Each row is a point. Each table stands for the endless flat space through its points: a line for two points, a plane for three, and so on. Write the one point that lies in both, or say that there is none.

First (2 x 4)
[[ 0.2 -1.4 -1.8  1.5]
 [-1.6 -2.0 -1.8  3.1]]
Second (2 x 4)
[[ 1.1  1.1 -4.7 -0.4]
 [ 1.5 -2.9 -1.9  0.0]]
They share: no point

First (3 x 8)
[[ 3.9 -1.3 -2.3  1.9 -3.5 -2.3  0.5 -0.6]
 [ 0.6 -1.9  1.6 -1.6 -0.7 -1.7 -1.7 -4.7]
 [ 1.5 -1.0 -0.2  0.8 -3.7 -0.8  0.4 -2.3]]
Second (3 x 8)
[[ 0.6 -2.7 -0.4 -0.5 -1.2 -5.1  2.6 -3.1]
 [ 5.0 -0.2 -2.4  3.1 -3.8  0.1 -1.8 -0.2]
 [ 2.7 -1.5 -1.6  1.6 -2.1 -3.0  0.8 -1.6]]
They share: [ 2.9 -1.4 -1.2  1.0 -2.9 -2.0  0.0 -1.7]

First (5 x 11)
[[ 2.3  1.3  5.9 -2.6 -0.6 -0.9  3.8  1.3  1.7 -2.8  3.0]
 [-2.9 -2.1  5.8 -2.1 -4.5 -4.0  6.8  2.2  3.5 -2.1  3.4]
 [-0.5 -2.7  5.6  3.3 -4.7 -1.2  5.3  3.9  0.8  0.8  4.7]
 [-3.2 -1.9  4.2 -1.0  1.2 -2.3  2.8 -0.3 -0.2 -3.6  2.1]
 [-2.8 -4.3  0.2  7.4  0.0  0.5  0.4  1.3 -4.6 -1.2  0.9]]
Second (3 x 11)
[[ 2.6  0.4  2.9  4.6 -2.8 -3.6  6.5  4.6 -4.1  1.0  3.3]
 [ 2.9  1.7  5.1  4.6 -5.0 -2.6  7.7  3.4 -4.6  2.3  4.8]
 [ 0.8 -0.2  4.1  3.0 -3.2 -1.6  4.9  2.6 -2.3 -0.4  3.1]]
They share: no point

First (5 x 14)
[[-3.8  1.5 -2.8 -0.1 -3.8 -2.5 -0.7  0.7  5.1 -2.4  2.0  3.9 -1.5  4.2]
 [-1.3  4.3 -4.6 -0.5  3.7 -0.4 -2.3 -4.5  5.4  1.7 -1.7  2.0 -1.7  1.8]
 [-4.4  1.5  1.7  5.3 -0.7 -0.4  1.5 -2.5  1.2  2.6 -3.1  1.5 -0.9  3.5]
 [-2.7  2.4 -1.8  0.3 -3.7 -2.2  0.6  0.0 -1.3 -1.2  0.3  5.0 -3.0  1.5]
 [-1.9 -0.9  1.1  4.2  1.6 -0.2  3.1 -0.4  0.9  2.3 -3.4  0.1  0.8  2.7]]
Second (3 x 14)
[[-4.4  1.2 -4.1  2.1 -1.2 -4.2 -1.9 -2.3  1.9 -2.0 -1.4 -0.9  3.4  2.1]
 [-4.0 -0.4 -2.1  0.1 -0.6 -4.0 -0.5 -2.5  1.3 -2.2 -1.4  0.3  2.2  0.9]
 [-3.5  0.1 -2.1  1.1 -0.3 -3.0 -0.2 -1.8  2.2 -1.2 -1.4  0.4  1.7  1.9]]
They share: [-2.3  0.3 -1.1  2.1  0.6 -0.9  1.1 -0.5  3.7  0.7 -1.4  1.2  0.1  3.3]

First (5 x 18)
[[ 7.0  3.7  1.0 -2.4 -6.1  0.1 -1.5 -2.5 -6.4  0.0  1.9  3.4  0.1 -4.4
   3.1 -4.9 -0.1 -0.5]
 [ 2.8  1.6 -0.4 -4.3 -4.6  6.2  0.0 -1.1  3.0 -2.5 -2.4 -1.2  5.6 -4.3
   0.5  2.3 -1.3 -6.3]
 [ 5.5  6.5  0.4 -0.8 -4.5  2.3 -1.4 -0.2 -3.3 -1.7  1.9  1.4  5.0 -4.0
   0.3 -0.6 -1.7 -3.2]
 [ 3.1  4.8  0.3 -2.1 -3.5  4.7 -0.1  0.1  0.9 -3.3  0.8 -0.5  6.8 -4.3
  -1.1  2.2 -2.4 -5.5]
 [ 2.8  0.0 -0.6 -4.5 -4.3  4.9 -0.3 -1.2  2.0 -1.4 -2.4 -0.3  2.7 -4.1
   3.0 -0.6 -0.5 -4.0]]
Second (5 x 18)
[[-1.7  1.2  0.6 -8.8 -1.7  5.1  1.1  2.9  6.1 -1.2  0.5  3.3  8.1  1.4
   4.5  1.5 -0.5  4.8]
 [ 0.1  4.1 -2.9 -3.8 -4.1  3.1 -2.6 -1.3  1.3  0.3  1.1  1.4  5.3 -0.7
   1.5 -0.5 -1.3 -0.2]
 [-0.5 -1.5  2.5 -5.4 -2.1  7.8  2.6 -0.6  4.0 -4.9 -1.8 -0.1  6.0 -1.3
   4.9 -1.8 -0.6  2.5]
 [ 5.2  4.6 -3.5 -0.4 -3.1 -1.9 -4.8  2.2 -4.1  1.3  1.0  3.5  0.4 -4.6
   2.3 -0.4 -1.1 -8.0]
 [ 2.7 -0.9  0.7 -2.1 -2.6  3.9 -1.0  0.4 -1.0 -3.0 -1.6  0.3  2.7 -3.7
   3.7 -1.2  0.2 -3.8]]
They share: no point

First (3 x 24)
[[ 0.3  4.1 -1.3 -0.6 -1.9  2.1  7.5  1.0 -7.4  1.0 -3.3 -1.5  3.0  2.3
  -8.0 -5.7 -6.0  2.0 -1.0  0.5  5.6  1.6  2.9 -4.1]
 [-2.9  0.1 -1.7 -4.6 -2.7  4.5  4.7 -2.6 -3.4  3.0 -3.3 -3.5  1.0  6.3
  -5.2 -2.1 -2.8  4.8  1.8  1.3  1.6 -1.6  1.7 -1.3]
 [-1.3 -1.5 -1.8 -1.4 -4.1  3.3  1.0 -7.7 -1.2 -0.1 -2.1 -1.0 -0.1  3.1
   1.5  3.0 -0.2  3.1 -1.7  6.3 -3.6 -1.2 -3.4  2.4]]
Second (5 x 24)
[[-4.2  4.7  1.9 -1.1 -0.3  0.4  4.8 -3.9 -3.2  0.9 -3.0 -4.5 -0.4  4.2
  -0.2  0.3 -2.8  2.9 -2.9  3.0 -1.2  1.8 -2.4  3.0]
 [-1.3  1.0  0.2 -0.5 -1.1 -0.6  1.9 -1.6 -4.0  2.3 -1.3 -2.7  1.8  7.0
  -2.9  0.5  0.7  1.5  0.0 -0.7 -1.7 -0.4  0.4 -1.9]
 [-4.3  1.5 -2.2  3.7  0.2  0.2  2.7 -3.0 -2.4  5.3 -1.3 -3.4 -1.5  4.7
  -0.9  0.4 -2.0 -0.9 -1.2  1.9 -3.2 -1.0 -4.1  4.4]
 [-3.4  1.5 -2.6  2.3 -1.8  3.6  3.6 -3.7 -0.9  4.0 -2.8 -1.3 -2.8  1.2
  -1.5 -1.4 -5.7  0.9 -3.4  6.2 -0.4  0.4 -5.5  5.8]
 [-2.9  5.4  2.4 -5.2 -2.3  2.4  7.3 -6.1 -5.2 -3.4 -4.4 -4.6  1.8  2.6
  -0.4 -0.2 -3.6  6.0 -2.6  4.6  1.1  2.3  0.4  0.3]]
They share: [-0.9  0.8 -1.6 -1.5 -3.1  3.0  3.9 -3.8 -3.8  0.7 -2.7 -1.5  1.2  3.2
 -2.9 -0.9 -2.7  2.9 -1.0  3.5  0.5 -0.2 -0.4 -0.5]

First (5 x 24)
[[-3.4  1.6 -3.7 -1.4 -1.3 -3.5 -2.4 -3.4 -1.3 -0.2  2.3 -2.9  0.5  4.4
   6.5  2.8  2.3  1.2  2.6  1.3 -2.9 -1.7 -3.3 -0.7]
 [-1.0 -6.8 -5.7  2.2 -8.1 -0.9 -3.8 -4.2 -0.5  4.6  2.3  1.9  1.5  0.8
  -0.7  2.4 -2.5  4.4 -3.6  4.9 -2.7 -2.9  1.5 -1.1]
 [ 3.8 -8.8 -3.5  1.0  0.1 -2.1 -0.4 -4.4  0.4 -0.9 -4.6  0.3  1.3 -0.8
   2.2 -2.6 -7.6  0.7 -3.0 -0.2 -3.4 -2.7 -2.5 -6.7]
 [-0.2 -5.6 -4.6 -0.3 -0.6 -1.4 -2.8 -4.1 -1.7  0.8 -1.4  0.0  0.2  0.8
   3.0 -1.0 -2.9  1.7 -0.4  0.6 -2.9 -3.2 -3.9 -2.9]
 [-2.0 -2.0 -0.8  2.5 -5.4 -0.2 -0.8 -5.9 -1.5 -2.0  3.6 -2.0  0.0  5.6
   5.0  3.2  0.3 -2.1  1.4  5.2 -0.3 -2.0 -1.5  0.1]]
Second (4 x 24)
[[-1.4  1.2  0.3  4.0 -3.3 -7.0 -0.7 -5.2 -0.3 -3.6  4.4 -5.5 -0.9 -1.5
   3.1  3.5 -4.5  4.8 -1.3 -0.4 -2.3 -3.6  1.9  0.4]
 [-4.6 -3.0 -7.2 -0.1 -5.0 -2.3  1.3 -6.9 -0.6  2.9 -2.5  1.0  2.7  5.4
   5.1  1.6  0.2  2.6 -0.1  5.1 -4.7 -2.2 -5.5 -4.9]
 [ 0.7 -3.7 -2.7  1.3 -2.3 -2.8 -4.1 -3.2 -2.8 -0.8  1.6 -1.2  0.0  1.9
   4.3  3.5 -1.3  0.9  1.5  0.6 -2.6 -3.8 -0.9 -1.8]
 [ 3.2 -5.0 -2.1  0.2 -0.9 -1.4 -6.7 -0.8 -2.9 -0.8  2.4 -0.9 -0.3  1.7
   3.9  3.1 -0.9 -1.0  1.9 -0.4 -1.7 -3.2  0.3 -1.2]]
They share: [-1.0 -2.6 -3.8  0.3 -3.0 -2.7 -1.9 -3.9 -0.4  0.5  0.9 -1.2  1.1  2.6
  3.9  1.8 -1.2  1.6 -0.3  2.1 -2.9 -2.0 -1.5 -2.3]

First (5 x 24)
[[ -5.1   2.9   6.8  -1.2  -1.8   4.1   2.7   5.8   5.6  -2.3   1.0   0.1
   -3.3   2.1   0.0  -5.5  -1.1   6.0  -6.0  -0.6  -8.0  -1.5   2.8  -6.6]
 [  7.3  -3.0   3.4   0.8   4.3  -2.8   3.4   1.4   1.9  -3.7  -9.2   1.2
    3.5  -7.9  -2.4  -1.5 -11.1  -3.9   1.0  -0.9  -1.7  -6.2  -4.6  -1.1]
 [  2.1  -3.8   1.8  -2.4   1.6   1.7   4.7   1.7   6.3  -1.5  -2.0  -5.7
    0.8   1.6  -7.4   0.3  -4.8   0.9   1.4  -1.5  -1.6  -3.8  -1.0   3.3]
 [ -1.4  -1.6   3.0  -0.4   1.9   2.3   1.6   3.9   1.0   3.7  -1.1  -4.1
    0.2   2.1  -8.7  -1.6  -0.3   2.4  -2.9  -5.0   0.3  -3.3   0.4   1.0]
 [  6.1  -1.4   1.0   0.8   2.6  -1.9   5.1   2.5   2.9  -2.1  -6.8  -0.9
    3.4  -4.4  -3.8  -0.3  -7.6  -2.7   2.4  -0.5  -0.8  -5.6  -1.6   1.3]]
Second (5 x 24)
[[-1.5 -0.7  2.8 -1.7  2.2 -1.6  0.1  8.0  2.5 -2.1 -6.2 -3.8  1.9 -3.1
  -3.3 -5.9 -7.1 -1.1 -4.5 -7.4 -6.1 -4.4  0.5 -3.0]
 [-0.6 -3.7  0.1 -0.3 -2.3  1.0  8.7  6.3  4.1  0.1 -5.5  2.7  3.8 -6.1
  -2.6  1.0 -1.5  7.4 -2.8 -5.0 -6.5  2.7 -5.0  1.0]
 [ 2.9  0.3  4.8  1.1  1.6  4.5  3.6  2.8  3.1 -1.3 -2.0 -2.1  0.8 -1.0
  -2.1 -2.2 -1.3  0.0  0.0  1.5 -0.9 -1.6 -0.5 -1.0]
 [ 0.8  1.5  7.2  1.1  0.3  1.4  1.5  2.6  1.6 -1.2  2.9 -2.8 -7.0  3.7
  -2.5 -3.3 -2.9  0.9 -3.0  0.6 -3.7 -7.7  0.9 -1.3]
 [ 0.0 -0.1  1.6 -0.9  2.8 -0.7  1.0  8.0  2.7 -0.9 -5.6 -4.4  2.3 -3.5
  -2.1 -5.4 -6.2 -1.4 -3.1 -6.3 -4.3 -2.5 -0.8 -1.4]]
They share: no point

First (6 x 24)
[[ 4.0  6.3 -4.9  0.2  7.3 -2.9  1.7 -0.6 -1.3 -1.7 -5.2 -2.7  1.7  1.6
   2.4  0.0  1.8  0.0  6.8 -1.5 -0.1  3.4 -2.5 -5.5]
 [ 3.8  1.9 -1.9  5.8  4.3 -3.7  0.7 -6.4 -0.1 -2.9 -3.0 -0.7 -0.7  1.4
  -2.0 -8.0  3.4  6.2 -1.2  5.7  1.7  2.4 -5.1 -1.7]
 [ 8.3  6.7 -5.7  4.9  2.0 -2.5 -4.6 -0.6 -3.4 -1.5 -3.9 -2.5 -0.4 -3.9
  -4.4  1.2  2.7  0.2  0.7  0.9  2.5  4.1 -7.2 -3.9]
 [ 6.8  2.6 -6.4  6.4  2.8 -3.4 -6.2 -3.2 -0.4 -5.0  0.5 -0.9 -2.7 -1.6
   1.8 -4.8  6.2 -0.7 -2.2 -0.9  6.1 -1.0 -7.7 -7.6]
 [ 6.6  6.5 -3.3  3.2  4.7 -3.7  0.1 -2.8 -2.3 -1.3 -5.8 -4.1  0.9 -1.2
  -3.6 -1.0  1.6  3.0  2.6  3.5 -0.3  5.4 -5.3 -1.5]
 [ 0.3  4.7 -3.3  0.4  4.1 -2.0  1.6  1.4 -2.4 -2.6 -3.6  4.0  2.2  3.8
   1.0 -0.9  4.0  2.9  2.6 -0.8  2.9  2.6 -1.1 -6.5]]
Second (3 x 24)
[[ 3.8  5.6 -3.5  6.6  7.2 -4.3 -1.5 -4.1 -1.2 -1.0 -0.1  1.1  2.9  2.1
   1.3 -0.7  3.4  6.8 -1.0  1.6  1.7  3.8 -5.4 -4.4]
 [ 1.9  5.4 -2.2  3.8  4.6 -3.2 -0.1 -4.5 -5.2  1.6 -3.7 -3.3  1.7  3.1
  -2.7 -4.2 -1.5  3.0  2.3  0.3 -0.1  4.9 -5.8 -1.6]
 [ 2.7  2.8 -4.0  3.1  3.1 -0.8  1.1 -1.2 -1.1 -2.0 -4.6  2.4 -0.3  0.8
  -2.0 -3.8  2.8  2.9  2.7  2.1  2.0  2.2 -2.5 -4.3]]
They share: [ 2.8  3.6 -3.7  3.8  4.0 -1.7  0.5 -2.1 -1.6 -1.4 -3.7  1.5  0.5  1.3
 -1.5 -3.3  2.4  3.6  2.0  1.8  1.7  2.8 -3.4 -4.0]

First (2 x 24)
[[-1.6 -1.4 -2.0 -2.5  0.5  0.2 -0.2 -1.1  2.1 -1.5  2.8 -1.0  3.6  3.9
   1.2 -4.6  2.3  3.7 -0.8 -2.8 -2.3 -0.5  0.1  2.8]
 [-2.6  0.4  0.0 -2.7 -1.5 -1.8 -0.8  0.5  0.1 -1.3  3.2 -2.0  3.4  4.5
   3.2 -6.6  2.9  4.7 -2.8 -3.0 -0.7 -1.7 -1.5  3.2]]
Second (6 x 24)
[[  4.6  -7.7  -0.6  -1.7   0.7  -0.9   6.0   2.6   2.2  -5.5   0.4   1.8
    2.0   5.2   4.7  -3.9   5.6   9.1  -5.8   0.5  -6.4   2.7   6.1  -0.7]
 [ -2.0  -6.3  -5.2  -3.7   1.5   0.2  -0.6   3.3   2.9  -3.0   5.3  -1.6
    5.8   5.3   4.5  -4.0   3.1   4.4  -1.5  -0.6  -6.4   0.2   2.1   2.0]
 [  2.6  -3.3  -0.1  -0.5   1.1   2.3   3.7  -3.3   1.2  -2.4  -1.0   0.4
    0.9   2.7  -0.8  -4.7   2.4   5.4  -0.7  -4.8  -0.3   0.2   0.8   3.7]
 [  3.8  -1.7   2.1   2.2   0.2   4.5   3.9  -4.3   4.4  -4.5   5.3   3.3
    5.7   0.3   0.5  -7.0   3.7   4.7  -0.4  -7.7  -1.2   1.5  -1.5  -1.8]
 [  1.6  -1.5   0.2   0.9   1.7   5.6   2.0  -5.4   1.4  -2.0   2.4  -0.9
    3.9   0.3  -2.2  -7.6   1.9   2.3   3.4 -10.6   3.2  -2.2  -4.8   4.9]
 [ -3.4  -5.1  -4.6  -1.4   0.0   3.2  -2.6   1.8   4.2  -2.9   9.7   0.0
    8.5   3.3   4.5  -5.3   1.2   3.4  -0.3  -3.3  -5.7   0.9  -1.1   0.6]]
They share: [-1.1 -2.3 -3.0 -2.4  1.5  1.2  0.1 -1.9  3.1 -1.6  2.6 -0.5  3.7  3.6
  0.2 -3.6  2.0  3.2  0.2 -2.7 -3.1  0.1  0.9  2.6]
